Rows are points. The points of each table are mixes of a few directions, plus a little noise. Count the directions of each table, and those that both share. Where both have some left over, give the other angles between the two spaces (their principal angles), to ten degrees, smallest first.
In the rows, zero is written as 128.

First:
[[84, 37],
[131, 136],
[116, 106],
[159, 193],
[148, 172]]
Second (4 x 2):
[[112, 91],
[115, 101],
[174, 220],
[112, 97]]
Directions: first 1, second 1, shared 1

First, 7 rows:
[[106, 105, 102],
[86, 135, 143],
[123, 151, 158],
[116, 141, 146],
[106, 117, 117],
[110, 116, 115],
[249, 131, 114]]
Second (5 x 3):
[[128, 125, 131],
[127, 175, 78],
[128, 139, 117],
[128, 142, 112],
[129, 59, 202]]
Directions: first 2, second 1, shared 0; angles 80

First, 6 rows:
[[106, 147, 229, 107, 124, 7],
[133, 122, 110, 133, 127, 148],
[139, 118, 84, 139, 131, 180],
[119, 135, 167, 118, 126, 83],
[139, 118, 74, 139, 131, 190],
[135, 124, 105, 133, 130, 155]]
Second, 7 rows:
[[129, 132, 124, 138, 110, 120],
[130, 118, 105, 154, 30, 77],
[122, 80, 143, 71, 151, 113],
[123, 135, 157, 115, 151, 113],
[139, 73, 57, 120, 80, 161],
[127, 161, 152, 132, 192, 160],
[127, 198, 160, 167, 180, 153]]
Directions: first 1, second 3, shared 1

First:
[[94, 131, 140, 135, 113, 87, 119, 138, 114],
[100, 159, 140, 135, 195, 93, 174, 41, 86],
[182, 141, 97, 132, 68, 157, 94, 137, 192],
[187, 124, 133, 114, 93, 182, 94, 195, 148],
[188, 207, 158, 135, 99, 111, 99, 118, 124],
[39, 81, 157, 123, 219, 97, 186, 114, 50],
[189, 96, 80, 117, 75, 208, 97, 177, 202],
[44, 85, 115, 135, 157, 89, 159, 105, 112]]
Second:
[[101, 116, 101, 42, 82, 77, 149, 124, 172],
[142, 140, 79, 110, 175, 113, 80, 110, 178],
[113, 179, 138, 144, 115, 111, 207, 165, 164],
[120, 188, 135, 156, 119, 127, 202, 171, 136],
[154, 121, 52, 85, 140, 99, 110, 137, 153],
[82, 133, 235, 170, 111, 198, 100, 90, 33],
[131, 18, 167, 117, 121, 129, 60, 70, 123],
[179, 126, 116, 201, 161, 169, 117, 157, 68]]
Directions: first 4, second 5, shared 0; angles 50, 60, 60, 80

First, 11 rows:
[[77, 163, 244, 142, 133, 100, 77, 142, 84, 138, 126],
[148, 127, 86, 76, 116, 128, 159, 73, 135, 157, 102],
[150, 113, 127, 170, 132, 156, 103, 182, 179, 89, 157],
[130, 94, 74, 150, 193, 85, 112, 75, 151, 30, 93],
[111, 122, 146, 205, 147, 113, 100, 179, 103, 86, 180],
[96, 99, 105, 151, 104, 172, 167, 221, 153, 128, 93],
[98, 186, 154, 74, 131, 171, 169, 184, 62, 190, 111],
[197, 161, 131, 59, 105, 146, 118, 66, 154, 181, 155],
[75, 100, 151, 212, 118, 52, 114, 104, 58, 120, 167],
[171, 104, 55, 108, 105, 121, 158, 63, 146, 146, 136],
[155, 142, 129, 65, 121, 164, 130, 121, 179, 144, 85]]
Second:
[[123, 125, 154, 191, 114, 136, 127, 139, 175, 130, 105],
[108, 110, 121, 119, 145, 91, 97, 115, 89, 81, 182],
[127, 127, 107, 151, 224, 76, 121, 72, 32, 147, 67],
[135, 106, 110, 142, 96, 163, 151, 173, 165, 153, 104],
[111, 107, 103, 107, 38, 167, 153, 155, 167, 177, 172],
[156, 175, 161, 139, 101, 217, 148, 197, 204, 177, 98],
[119, 115, 89, 120, 237, 81, 97, 111, 7, 105, 126],
[150, 117, 144, 57, 94, 82, 132, 80, 142, 32, 147],
[119, 173, 164, 130, 98, 142, 131, 108, 165, 156, 145]]
Directions: first 6, second 6, shared 3; angles 40, 40, 70

First:
[[224, 87, 121, 62, 57, 85, 194, 85, 42, 95, 117, 142, 125, 132],
[171, 109, 124, 74, 95, 128, 174, 122, 77, 136, 126, 126, 104, 118],
[120, 132, 129, 140, 135, 125, 116, 127, 138, 124, 128, 129, 137, 132],
[65, 156, 133, 219, 177, 114, 49, 129, 211, 98, 128, 135, 183, 153],
[211, 92, 120, 23, 65, 134, 223, 120, 28, 153, 124, 124, 73, 104],
[112, 134, 133, 113, 140, 159, 135, 150, 129, 160, 134, 119, 100, 112],
[104, 141, 131, 192, 148, 96, 74, 111, 175, 86, 124, 139, 181, 156],
[76, 149, 133, 135, 169, 177, 114, 166, 164, 173, 139, 113, 99, 110],
[70, 151, 132, 190, 171, 133, 72, 141, 191, 125, 133, 127, 154, 136]]
Second, 10 rows:
[[208, 26, 170, 94, 71, 40, 165, 135, 27, 21, 148, 217, 249, 74],
[129, 157, 140, 131, 151, 147, 105, 112, 147, 124, 138, 110, 112, 88],
[142, 93, 127, 164, 102, 107, 153, 167, 108, 142, 141, 109, 113, 130],
[164, 143, 87, 131, 120, 70, 151, 83, 114, 82, 139, 111, 139, 188],
[89, 177, 101, 136, 180, 144, 120, 128, 166, 139, 151, 101, 109, 157],
[121, 161, 91, 158, 144, 141, 129, 99, 159, 162, 141, 89, 84, 112],
[69, 100, 110, 107, 134, 202, 129, 143, 145, 224, 85, 196, 141, 70],
[81, 184, 155, 111, 180, 157, 92, 165, 164, 113, 143, 99, 111, 187],
[154, 145, 163, 82, 110, 128, 102, 97, 117, 86, 88, 141, 144, 154],
[129, 102, 131, 163, 91, 149, 137, 159, 125, 188, 106, 104, 75, 119]]
Directions: first 2, second 6, shared 1; angles 60

First (8 x 20):
[[118, 127, 132, 130, 126, 137, 140, 118, 127, 99, 128, 123, 143, 134, 133, 125, 127, 136, 118, 140],
[110, 135, 148, 130, 125, 126, 134, 136, 118, 101, 119, 133, 147, 133, 120, 133, 116, 117, 111, 121],
[136, 115, 129, 128, 125, 121, 143, 124, 132, 107, 121, 138, 139, 130, 134, 126, 119, 118, 130, 132],
[119, 143, 131, 128, 130, 131, 111, 138, 122, 154, 133, 120, 117, 125, 117, 132, 134, 132, 125, 118],
[177, 127, 95, 118, 137, 103, 85, 153, 142, 249, 135, 139, 59, 103, 119, 136, 141, 113, 177, 93],
[148, 111, 113, 127, 128, 124, 137, 118, 139, 127, 129, 134, 124, 125, 140, 123, 129, 127, 143, 137],
[126, 115, 137, 130, 123, 126, 152, 118, 130, 79, 118, 137, 154, 135, 137, 125, 115, 120, 120, 138],
[90, 151, 137, 133, 129, 158, 123, 119, 114, 109, 141, 99, 142, 138, 123, 125, 142, 162, 101, 144]]
Second (11 x 20):
[[109, 141, 155, 129, 125, 118, 124, 148, 115, 118, 116, 138, 140, 130, 111, 138, 113, 106, 111, 106],
[129, 127, 126, 128, 128, 129, 128, 127, 129, 129, 129, 127, 127, 128, 129, 127, 129, 129, 129, 129],
[118, 135, 143, 129, 126, 122, 126, 139, 121, 123, 121, 133, 135, 129, 118, 134, 120, 116, 119, 116],
[119, 135, 142, 129, 126, 123, 126, 138, 122, 123, 122, 133, 134, 129, 119, 133, 120, 117, 120, 117],
[109, 141, 155, 129, 125, 118, 124, 149, 115, 118, 116, 138, 140, 130, 111, 138, 113, 106, 111, 106],
[124, 131, 133, 128, 127, 126, 127, 132, 126, 126, 126, 130, 130, 128, 125, 130, 125, 124, 125, 124],
[163, 103, 78, 126, 134, 147, 136, 90, 152, 146, 150, 110, 105, 125, 160, 109, 156, 170, 159, 168],
[102, 146, 165, 129, 123, 114, 122, 156, 110, 115, 111, 141, 145, 130, 104, 142, 107, 97, 105, 98],
[163, 103, 79, 126, 134, 146, 136, 90, 151, 146, 150, 110, 106, 125, 160, 110, 156, 169, 159, 168],
[167, 100, 72, 126, 135, 149, 136, 86, 154, 148, 153, 108, 103, 125, 164, 107, 159, 174, 163, 173],
[106, 144, 160, 129, 124, 116, 123, 152, 113, 116, 114, 140, 142, 130, 107, 140, 110, 101, 108, 102]]
Directions: first 3, second 1, shared 1

First (8 x 24):
[[159, 214, 152, 73, 87, 32, 98, 61, 142, 165, 162, 222, 83, 95, 56, 86, 117, 93, 145, 147, 150, 134, 114, 96],
[158, 85, 121, 188, 128, 112, 88, 99, 107, 103, 8, 85, 95, 126, 114, 133, 117, 55, 166, 192, 119, 174, 195, 133],
[125, 136, 158, 96, 168, 124, 117, 123, 129, 160, 127, 173, 131, 126, 118, 127, 123, 138, 110, 139, 145, 96, 152, 129],
[159, 105, 108, 137, 143, 141, 110, 141, 155, 155, 39, 78, 157, 123, 127, 162, 104, 149, 170, 171, 125, 119, 179, 145],
[95, 122, 85, 148, 85, 179, 186, 179, 134, 86, 216, 67, 162, 143, 175, 137, 149, 180, 114, 54, 103, 138, 45, 132],
[73, 107, 168, 128, 173, 158, 147, 139, 81, 101, 197, 175, 111, 152, 159, 108, 159, 114, 53, 86, 134, 113, 111, 126],
[120, 151, 132, 105, 121, 120, 138, 127, 133, 135, 170, 153, 130, 125, 123, 119, 131, 143, 117, 109, 133, 118, 103, 123],
[132, 105, 100, 149, 120, 158, 141, 156, 141, 120, 106, 70, 156, 134, 149, 150, 124, 154, 146, 125, 115, 132, 126, 140]]
Second:
[[155, 182, 128, 102, 89, 68, 112, 89, 144, 147, 143, 166, 105, 106, 83, 109, 117, 112, 152, 142, 136, 142, 116, 109],
[122, 112, 150, 131, 161, 130, 113, 119, 110, 133, 103, 149, 116, 134, 128, 125, 128, 107, 113, 145, 135, 121, 159, 132],
[152, 177, 147, 64, 141, 93, 111, 113, 162, 194, 130, 185, 141, 106, 91, 129, 106, 162, 138, 144, 150, 90, 141, 123],
[124, 117, 127, 167, 108, 118, 123, 107, 100, 85, 122, 119, 94, 133, 130, 108, 141, 75, 127, 128, 117, 167, 123, 120],
[148, 178, 126, 85, 105, 90, 121, 111, 155, 163, 144, 159, 132, 107, 96, 122, 114, 143, 148, 134, 139, 116, 119, 117],
[99, 81, 73, 167, 116, 219, 188, 207, 137, 90, 162, 18, 191, 156, 200, 167, 144, 201, 122, 68, 99, 126, 78, 152],
[167, 215, 89, 118, 7, 40, 127, 76, 154, 113, 180, 140, 89, 93, 69, 90, 124, 95, 181, 121, 120, 187, 60, 92],
[113, 79, 195, 134, 229, 135, 87, 107, 82, 141, 56, 187, 96, 141, 127, 124, 130, 75, 85, 175, 150, 104, 217, 136],
[120, 110, 127, 117, 157, 166, 144, 163, 143, 145, 129, 112, 166, 136, 151, 150, 125, 177, 118, 117, 131, 97, 131, 143],
[87, 48, 103, 199, 142, 210, 163, 183, 96, 61, 126, 40, 149, 166, 199, 150, 152, 134, 102, 93, 103, 147, 115, 148],
[121, 114, 140, 127, 155, 139, 125, 134, 121, 135, 117, 135, 132, 132, 136, 132, 129, 131, 116, 134, 132, 115, 148, 135]]
Directions: first 4, second 3, shared 3

First:
[[142, 128, 104, 121, 123, 131, 153, 101, 153, 155, 193, 162, 112, 117, 118, 98, 127, 113, 125, 157, 137, 165, 145, 58, 136, 123, 145, 145, 115, 157, 127, 147],
[116, 175, 151, 125, 88, 88, 165, 192, 118, 72, 61, 159, 104, 118, 152, 121, 107, 96, 131, 161, 149, 129, 173, 95, 81, 145, 134, 159, 85, 167, 150, 95],
[151, 104, 84, 119, 146, 154, 142, 59, 167, 194, 249, 155, 122, 121, 104, 95, 136, 125, 120, 148, 129, 175, 129, 54, 162, 114, 149, 132, 134, 143, 113, 170],
[136, 133, 157, 152, 79, 99, 106, 161, 101, 86, 75, 128, 115, 111, 105, 117, 140, 141, 166, 125, 137, 112, 76, 165, 145, 106, 87, 149, 124, 152, 151, 124],
[121, 144, 148, 133, 109, 110, 128, 162, 112, 95, 78, 127, 123, 125, 135, 133, 124, 125, 136, 129, 133, 114, 128, 146, 113, 131, 118, 136, 118, 135, 139, 111],
[110, 129, 140, 123, 152, 135, 117, 144, 115, 116, 83, 97, 147, 146, 151, 162, 122, 134, 114, 104, 117, 99, 140, 176, 108, 145, 131, 104, 139, 92, 121, 108],
[115, 128, 139, 127, 143, 132, 117, 142, 116, 117, 91, 104, 142, 140, 143, 153, 125, 134, 120, 109, 120, 105, 131, 169, 116, 138, 126, 111, 137, 102, 124, 113],
[122, 136, 134, 126, 128, 124, 131, 141, 123, 117, 107, 126, 129, 131, 137, 135, 123, 124, 125, 127, 128, 122, 138, 134, 116, 135, 130, 127, 124, 125, 130, 118],
[139, 75, 95, 124, 185, 180, 92, 50, 146, 199, 215, 94, 158, 144, 108, 139, 147, 160, 115, 93, 103, 130, 93, 155, 175, 116, 133, 89, 176, 79, 98, 165]]
Second, 9 rows:
[[131, 117, 145, 137, 139, 136, 85, 125, 107, 114, 111, 100, 139, 131, 118, 152, 139, 157, 143, 97, 114, 95, 96, 201, 141, 128, 110, 110, 156, 105, 124, 133],
[115, 163, 155, 121, 132, 115, 125, 169, 109, 76, 75, 128, 122, 131, 154, 159, 112, 123, 126, 126, 126, 98, 173, 163, 81, 161, 140, 125, 123, 127, 132, 104],
[120, 78, 115, 142, 133, 145, 113, 105, 128, 178, 116, 82, 161, 145, 114, 122, 148, 147, 123, 97, 122, 129, 54, 154, 178, 87, 96, 110, 146, 88, 122, 131],
[90, 115, 108, 120, 121, 122, 193, 155, 144, 168, 67, 108, 155, 155, 166, 112, 116, 89, 84, 139, 144, 156, 135, 65, 118, 108, 130, 129, 90, 104, 130, 86],
[133, 140, 126, 126, 115, 119, 141, 131, 134, 122, 142, 150, 113, 118, 125, 115, 123, 118, 133, 146, 136, 141, 143, 98, 122, 130, 135, 142, 116, 151, 134, 131],
[143, 138, 101, 106, 158, 147, 144, 86, 158, 152, 225, 166, 111, 122, 130, 121, 118, 117, 114, 153, 124, 154, 187, 69, 114, 152, 172, 129, 129, 146, 112, 154],
[143, 126, 158, 146, 125, 127, 65, 129, 96, 89, 110, 109, 126, 118, 102, 152, 144, 168, 164, 96, 114, 84, 84, 224, 145, 128, 99, 118, 162, 121, 131, 141],
[114, 157, 122, 108, 136, 121, 172, 148, 142, 121, 122, 151, 119, 133, 161, 130, 104, 95, 102, 154, 136, 142, 200, 74, 82, 156, 163, 135, 100, 139, 127, 108],
[160, 118, 123, 145, 92, 119, 114, 103, 133, 133, 183, 158, 104, 100, 82, 89, 146, 139, 165, 145, 138, 150, 82, 104, 171, 99, 107, 155, 129, 172, 140, 163]]
Directions: first 3, second 4, shared 3
